Rows are points. Two turns around zero, p and q, are shown by what they do to some points. Where does a point land after both, in the order given? Backwards means that the second turn is done in reverse. Each puzzle has new turns, and all numbers are rounded.
In the rows, 128 means zero.

Turn p:
[ 83  98 125] -> [132 115  76]
[163 128 137] -> [146 129 159]
[143 131 152] -> [134 110 149]
[111 106 117] -> [138 131 100]
[140 177 108] -> [ 91 156 156]
Turn q:
[106 116 147] -> [139 101 139]
[150 176  92] -> [ 84 161  95]
[122 113 113] -> [146 129 115]
[134 107 160] -> [143 122 163]
Where do these land?
p, then q: [137 163 125] -> [118  95 138]
p, then q backwards: [111 115 147] -> [100 128 123]
q, then p: [116 110  71] -> [130 188 140]
p, then q: [124 101 161] -> [162 152 137]
p, then q: [151 151 136] -> [122 108 154]

Turn p:
[118 113 123  89] -> [138  86 122 131]
[168 112 114 150] -> [129 156 108 164]
[117 103 160 112] -> [152 107 159 137]
[104 166  91 161] -> [ 74 149 116  97]
[133 145 152 129] -> [147 141 136 111]
Turn q:
[144 126 153 105] -> [132 127 165 132]
[130  87 104 134] -> [168 114 106 135]
[133 165 180 152] -> [ 82 164 151 157]
[ 90 135 104 135] -> [109 107  93 117]
[143 126  99 114] -> [149 128 125 100]
Where do these land?
q, then p: [109 142  60 135] -> [115  79  77 135]
q, then p: [107 109 137 127] -> [116 134 139 152]
q, then p backwards: [155 112 145 127] -> [139 112 156 138]
p, then q: [109 127 148 126] -> [129 124 151 143]
p, then q: [107 142 132 107] -> [146 106 145 128]
q, then p backwards: [204 117 147 130] -> [155 126 193 163]
q, then p: [104 147 127 144] -> [ 99 112 132 120]

Turn p:
[136  98 122 125 135 177 132 134] -> [132 103 129 124 136 140 152 174]
[121 114 130 137 134 182 126 131] -> [127 119 122 128 150 152 144 171]
[ 98 137 110  75 118  83  99 105] -> [146 144 132  66 110 117  88  95]
[122 107 148 133 142 143 171 123] -> [109 128 160 136 121 149 162 139]
[149 146 148 184 155  95 112 123] -> [132 129 102 173 145 135 143  73]
[140 148 137  89  89 121 130 102] -> [145 142 140 125  86 133  85 135]
[139 138 139 118 147 163 148 153] -> [140 146 140 144 136 120 156 164]
[121 132  70  76 106  95 127 103] -> [125 131 114  67  76  99 100 121]
[146 118 153 165 127 105 114 159] -> [128 105 134 169 158 113 127 101]
[108 141 123 177 127 116 120 147] -> [ 96 133 107 146 164 122 124 108]
Turn q:
[122  97 133 136 131 158 133 131] -> [105 124 137 146 150 151 125 137]
[143 123 121 137 119 140  84 137] -> [114 113  94 140 126 118 106 146]
[181 122 138 124 132 155 109 153] -> [133 110  77 127 141 162 109 135]
[139 164 107 179 124 113 138 164] -> [163 153  92 153 126 108 168 146]
[126 141 152 120 122 159 105 157] -> [121 146 101 118 160 128  99 139]
[146 130 146 117 127 146 128 133] -> [129 132 115 118 136 150 112 126]
[136 161 105 190 118  99 129 123] -> [157 150 110 169  90 102 157 140]
[ 86 126 107  79 108 110 175  73] -> [ 96 138 197  82  92 125 155 104]
[144 110 170 130 119 127 112 140] -> [147 121 127 129 140 145  90 151]
[ 97 128 129  96 161 120 146  82] -> [115 125 176 116 121 122 126  74]
[ 89 105  99  99 146  80 150 114] -> [127  94 184 108 124  98 161 110]
Where do these land?
p, then q: [138 108 122 146 173  96 129 111] -> [112 130 162 128  97 162 147 112]
q, then p: [156 128 102 162 159 124 124 159] -> [ 95 101 103 137 108 117 167 126]
q, then p: [132 121 134 127  77 141  90 126] -> [125 127 125 108 168  92  97 135]
q, then p: [ 87 162 140  91 110 120 114 134] -> [163 160 143 104 118 109 106  96]
p, then q backwards: [148 131 175  90  77 150 107 133] -> [131  97 196 151 115  97 112 118]
p, then q: [162 134  95 152 149 122 150  98] -> [103 143 143 127  99 134 175 153]
p, then q: [161 105  95 137 145 107 157 138] -> [136 123 175 122 108 134 158 156]
q, then p: [143 129 135 169 135 112 157 125] -> [118 123 117 177 117 130 136 143]
p, then q backwards: [ 75 120 134 111 120 139 138 126] -> [107 117 148  95 103 148 147 129]
q, then p: [ 78 142 148  94 135 168 115 129] -> [157 174 124  92 148 146 128  95]

Turn p:
[135 164 143 144 194 131 100 128 110 106 107] -> [139 100 166 170 163 137 162 131  99 144 150]
[130 132 101 106  91 119 154  96 105 139 141] -> [145 136 106  76 118 135 125  91 132 123 124]
[154 144 123 148 129 109 110 132 150 121 125] -> [138 156 123 153 150 134 132 135 138 130 148]
[155  89 134 124 126 126 182 138 102 142 133] -> [149 137 120 115  88  90 150 122 120  94 101]
[161 161 162 124 146 173  90 147 110  77 111] -> [172  85 180 155 132 140 132 164 140 137 170]
[152 141 151 146 138 142 105 156 116 154  85] -> [148 131 170 173 135 122 100 128 109 107 132]
[110 110 144  98 114 108 134 117 110 155 167] -> [117 143 133  79 118 101 123 120 123 153 100]
[118 104 121 145 140 125  91 128 133 110  84] -> [104 104 138 157 166 122 122 127 148 101 136]
[ 83 127  93 151  98 136 151 134 139 138 150] -> [ 99 134  83 100 120 160 110 142 109 114 114]
[104  99 111 138 117 134 137  81 170 158 162] -> [ 79 141  71 109 113 106 110 112 122 147 144]
[119 126 120  64 120 125 176 125 140 148 141] -> [134 129 110 108  79 133 131  94 143 157  84]
[155 143 129 124 166 133  77 168 119  98 125] -> [165 104 153 166 170 126 136 165 136 147 129]
[ 88 123 133 153  84 102 157 115 160 119 133] -> [ 75 165 110 102 111 157 131 133 144 109 132]
Turn q:
[122  80 135 130 128 105 101 132 120 169 100] -> [125 124 139 140 127  74 147 101 101 161 118]
[ 93 161 140 138 139 128 125  91 164 147 137] -> [133 132  93 128 116 137 161  93 165 109 145]
[134 130 135 130 125  99 128 159 134 141 140] -> [140 148 141 143 138 102 136 148 137 124 130]
[126 115  84 110  57 111 117 112 147 128  97] -> [100 136  69 148  94 107 115 149 107 148  86]
[131 157 150  88 154 155 145 121 126  66 165] -> [146 135 133  78 157 192 123 142 135  88 118]
[110 130 121 152 174 110 114 116 116  92 128] -> [135 142 141 122 132 131 100  84 115  90 145]
[131 133 115 153 133 152  98 136 191 137 139] -> [152 144 103 116 114 116 106 111 181 158 139]
[144 132 167 171 129 133 110 174 162 124  99] -> [160 116 163 150 125 100 105 116 183 138 102]
[116 138 114  80 133 132 166 158 111 136 104] -> [100 125 123 154 185 149 137 149 116 136 115]
[128 108 169 134 101 137 131 109  49 101 172] -> [107 123 193  89  85 153 154 151  87 102 123]
[158 143  83 104 118 137 140 146 112 150 108] -> [125 123 110 164 146 145 113 162 105 163 137]
[ 99 121 126 140 149 152 151 101 107 134 164] -> [ 95 124 138  97 125 150 146 114 128 117 171]
[164 148  96 108 132 131 124 136 126 151  98] -> [150 117 105 165 144 139 115 143 109 160 133]
[137  97 157 155 120 110 142 101 128 116 140] -> [126 102 141 100 103  96 133 130 125  99 130]
Where do these land?
q, then p: [ 80 146  80 141 160 134 122 160 117 146 150] -> [110 134 121 118 131 157 128 140  75 181 159]
q, then p: [137 138  86  74 136 141 110 111 160 120 138] -> [175  98  94 143 148 141 109 102 107 143 115]
p, then q: [108 148 149 149 136 120  98 100 160 156 153] -> [121 165 140 146 121 144 174 108 132 133 163]
q, then p: [ 75 105 128 150 147  91 153 165 114  84 115] -> [ 77 111 175 130 162 156 169 135 137 150 150]
p, then q: [148 156 156 139 138 139 112 147 131 114 114] -> [145 120 168 120 115 123 131 141 157 129 137]
p, then q: [113 123 143 135 118 114 147 155 134 157 127] -> [124 129 134 162 116 148 127 117 132 121 100]
q, then p: [156 106 121 118 124 162 165 105 156 153  94] -> [107 118  87 137 141  81 112 119 130 116  84]
p, then q: [150 143 146 149  74 152 145 130 136 116  95] -> [148 148 131  92  92 154 111 153 157 124 101]
p, then q: [152  81 115 144 104 151 108 162  85 116 149] -> [163 156 143 128 166 102  86 148 101 122  96]
q, then p backwards: [159 129 105 109 141  91 106 106  99 114 126] -> [145 150 114 165 138 150 140 139 102 165 140]
p, then q: [152  98 152 139 107 128 156 113 108 125 175] -> [131 155 111 144 146 128 142 183 110 105 106]
p, then q: [107 162 155  89 152 114 114  81 134 135  99] -> [120  94 119 101 106 123 192  98 139 128 148]
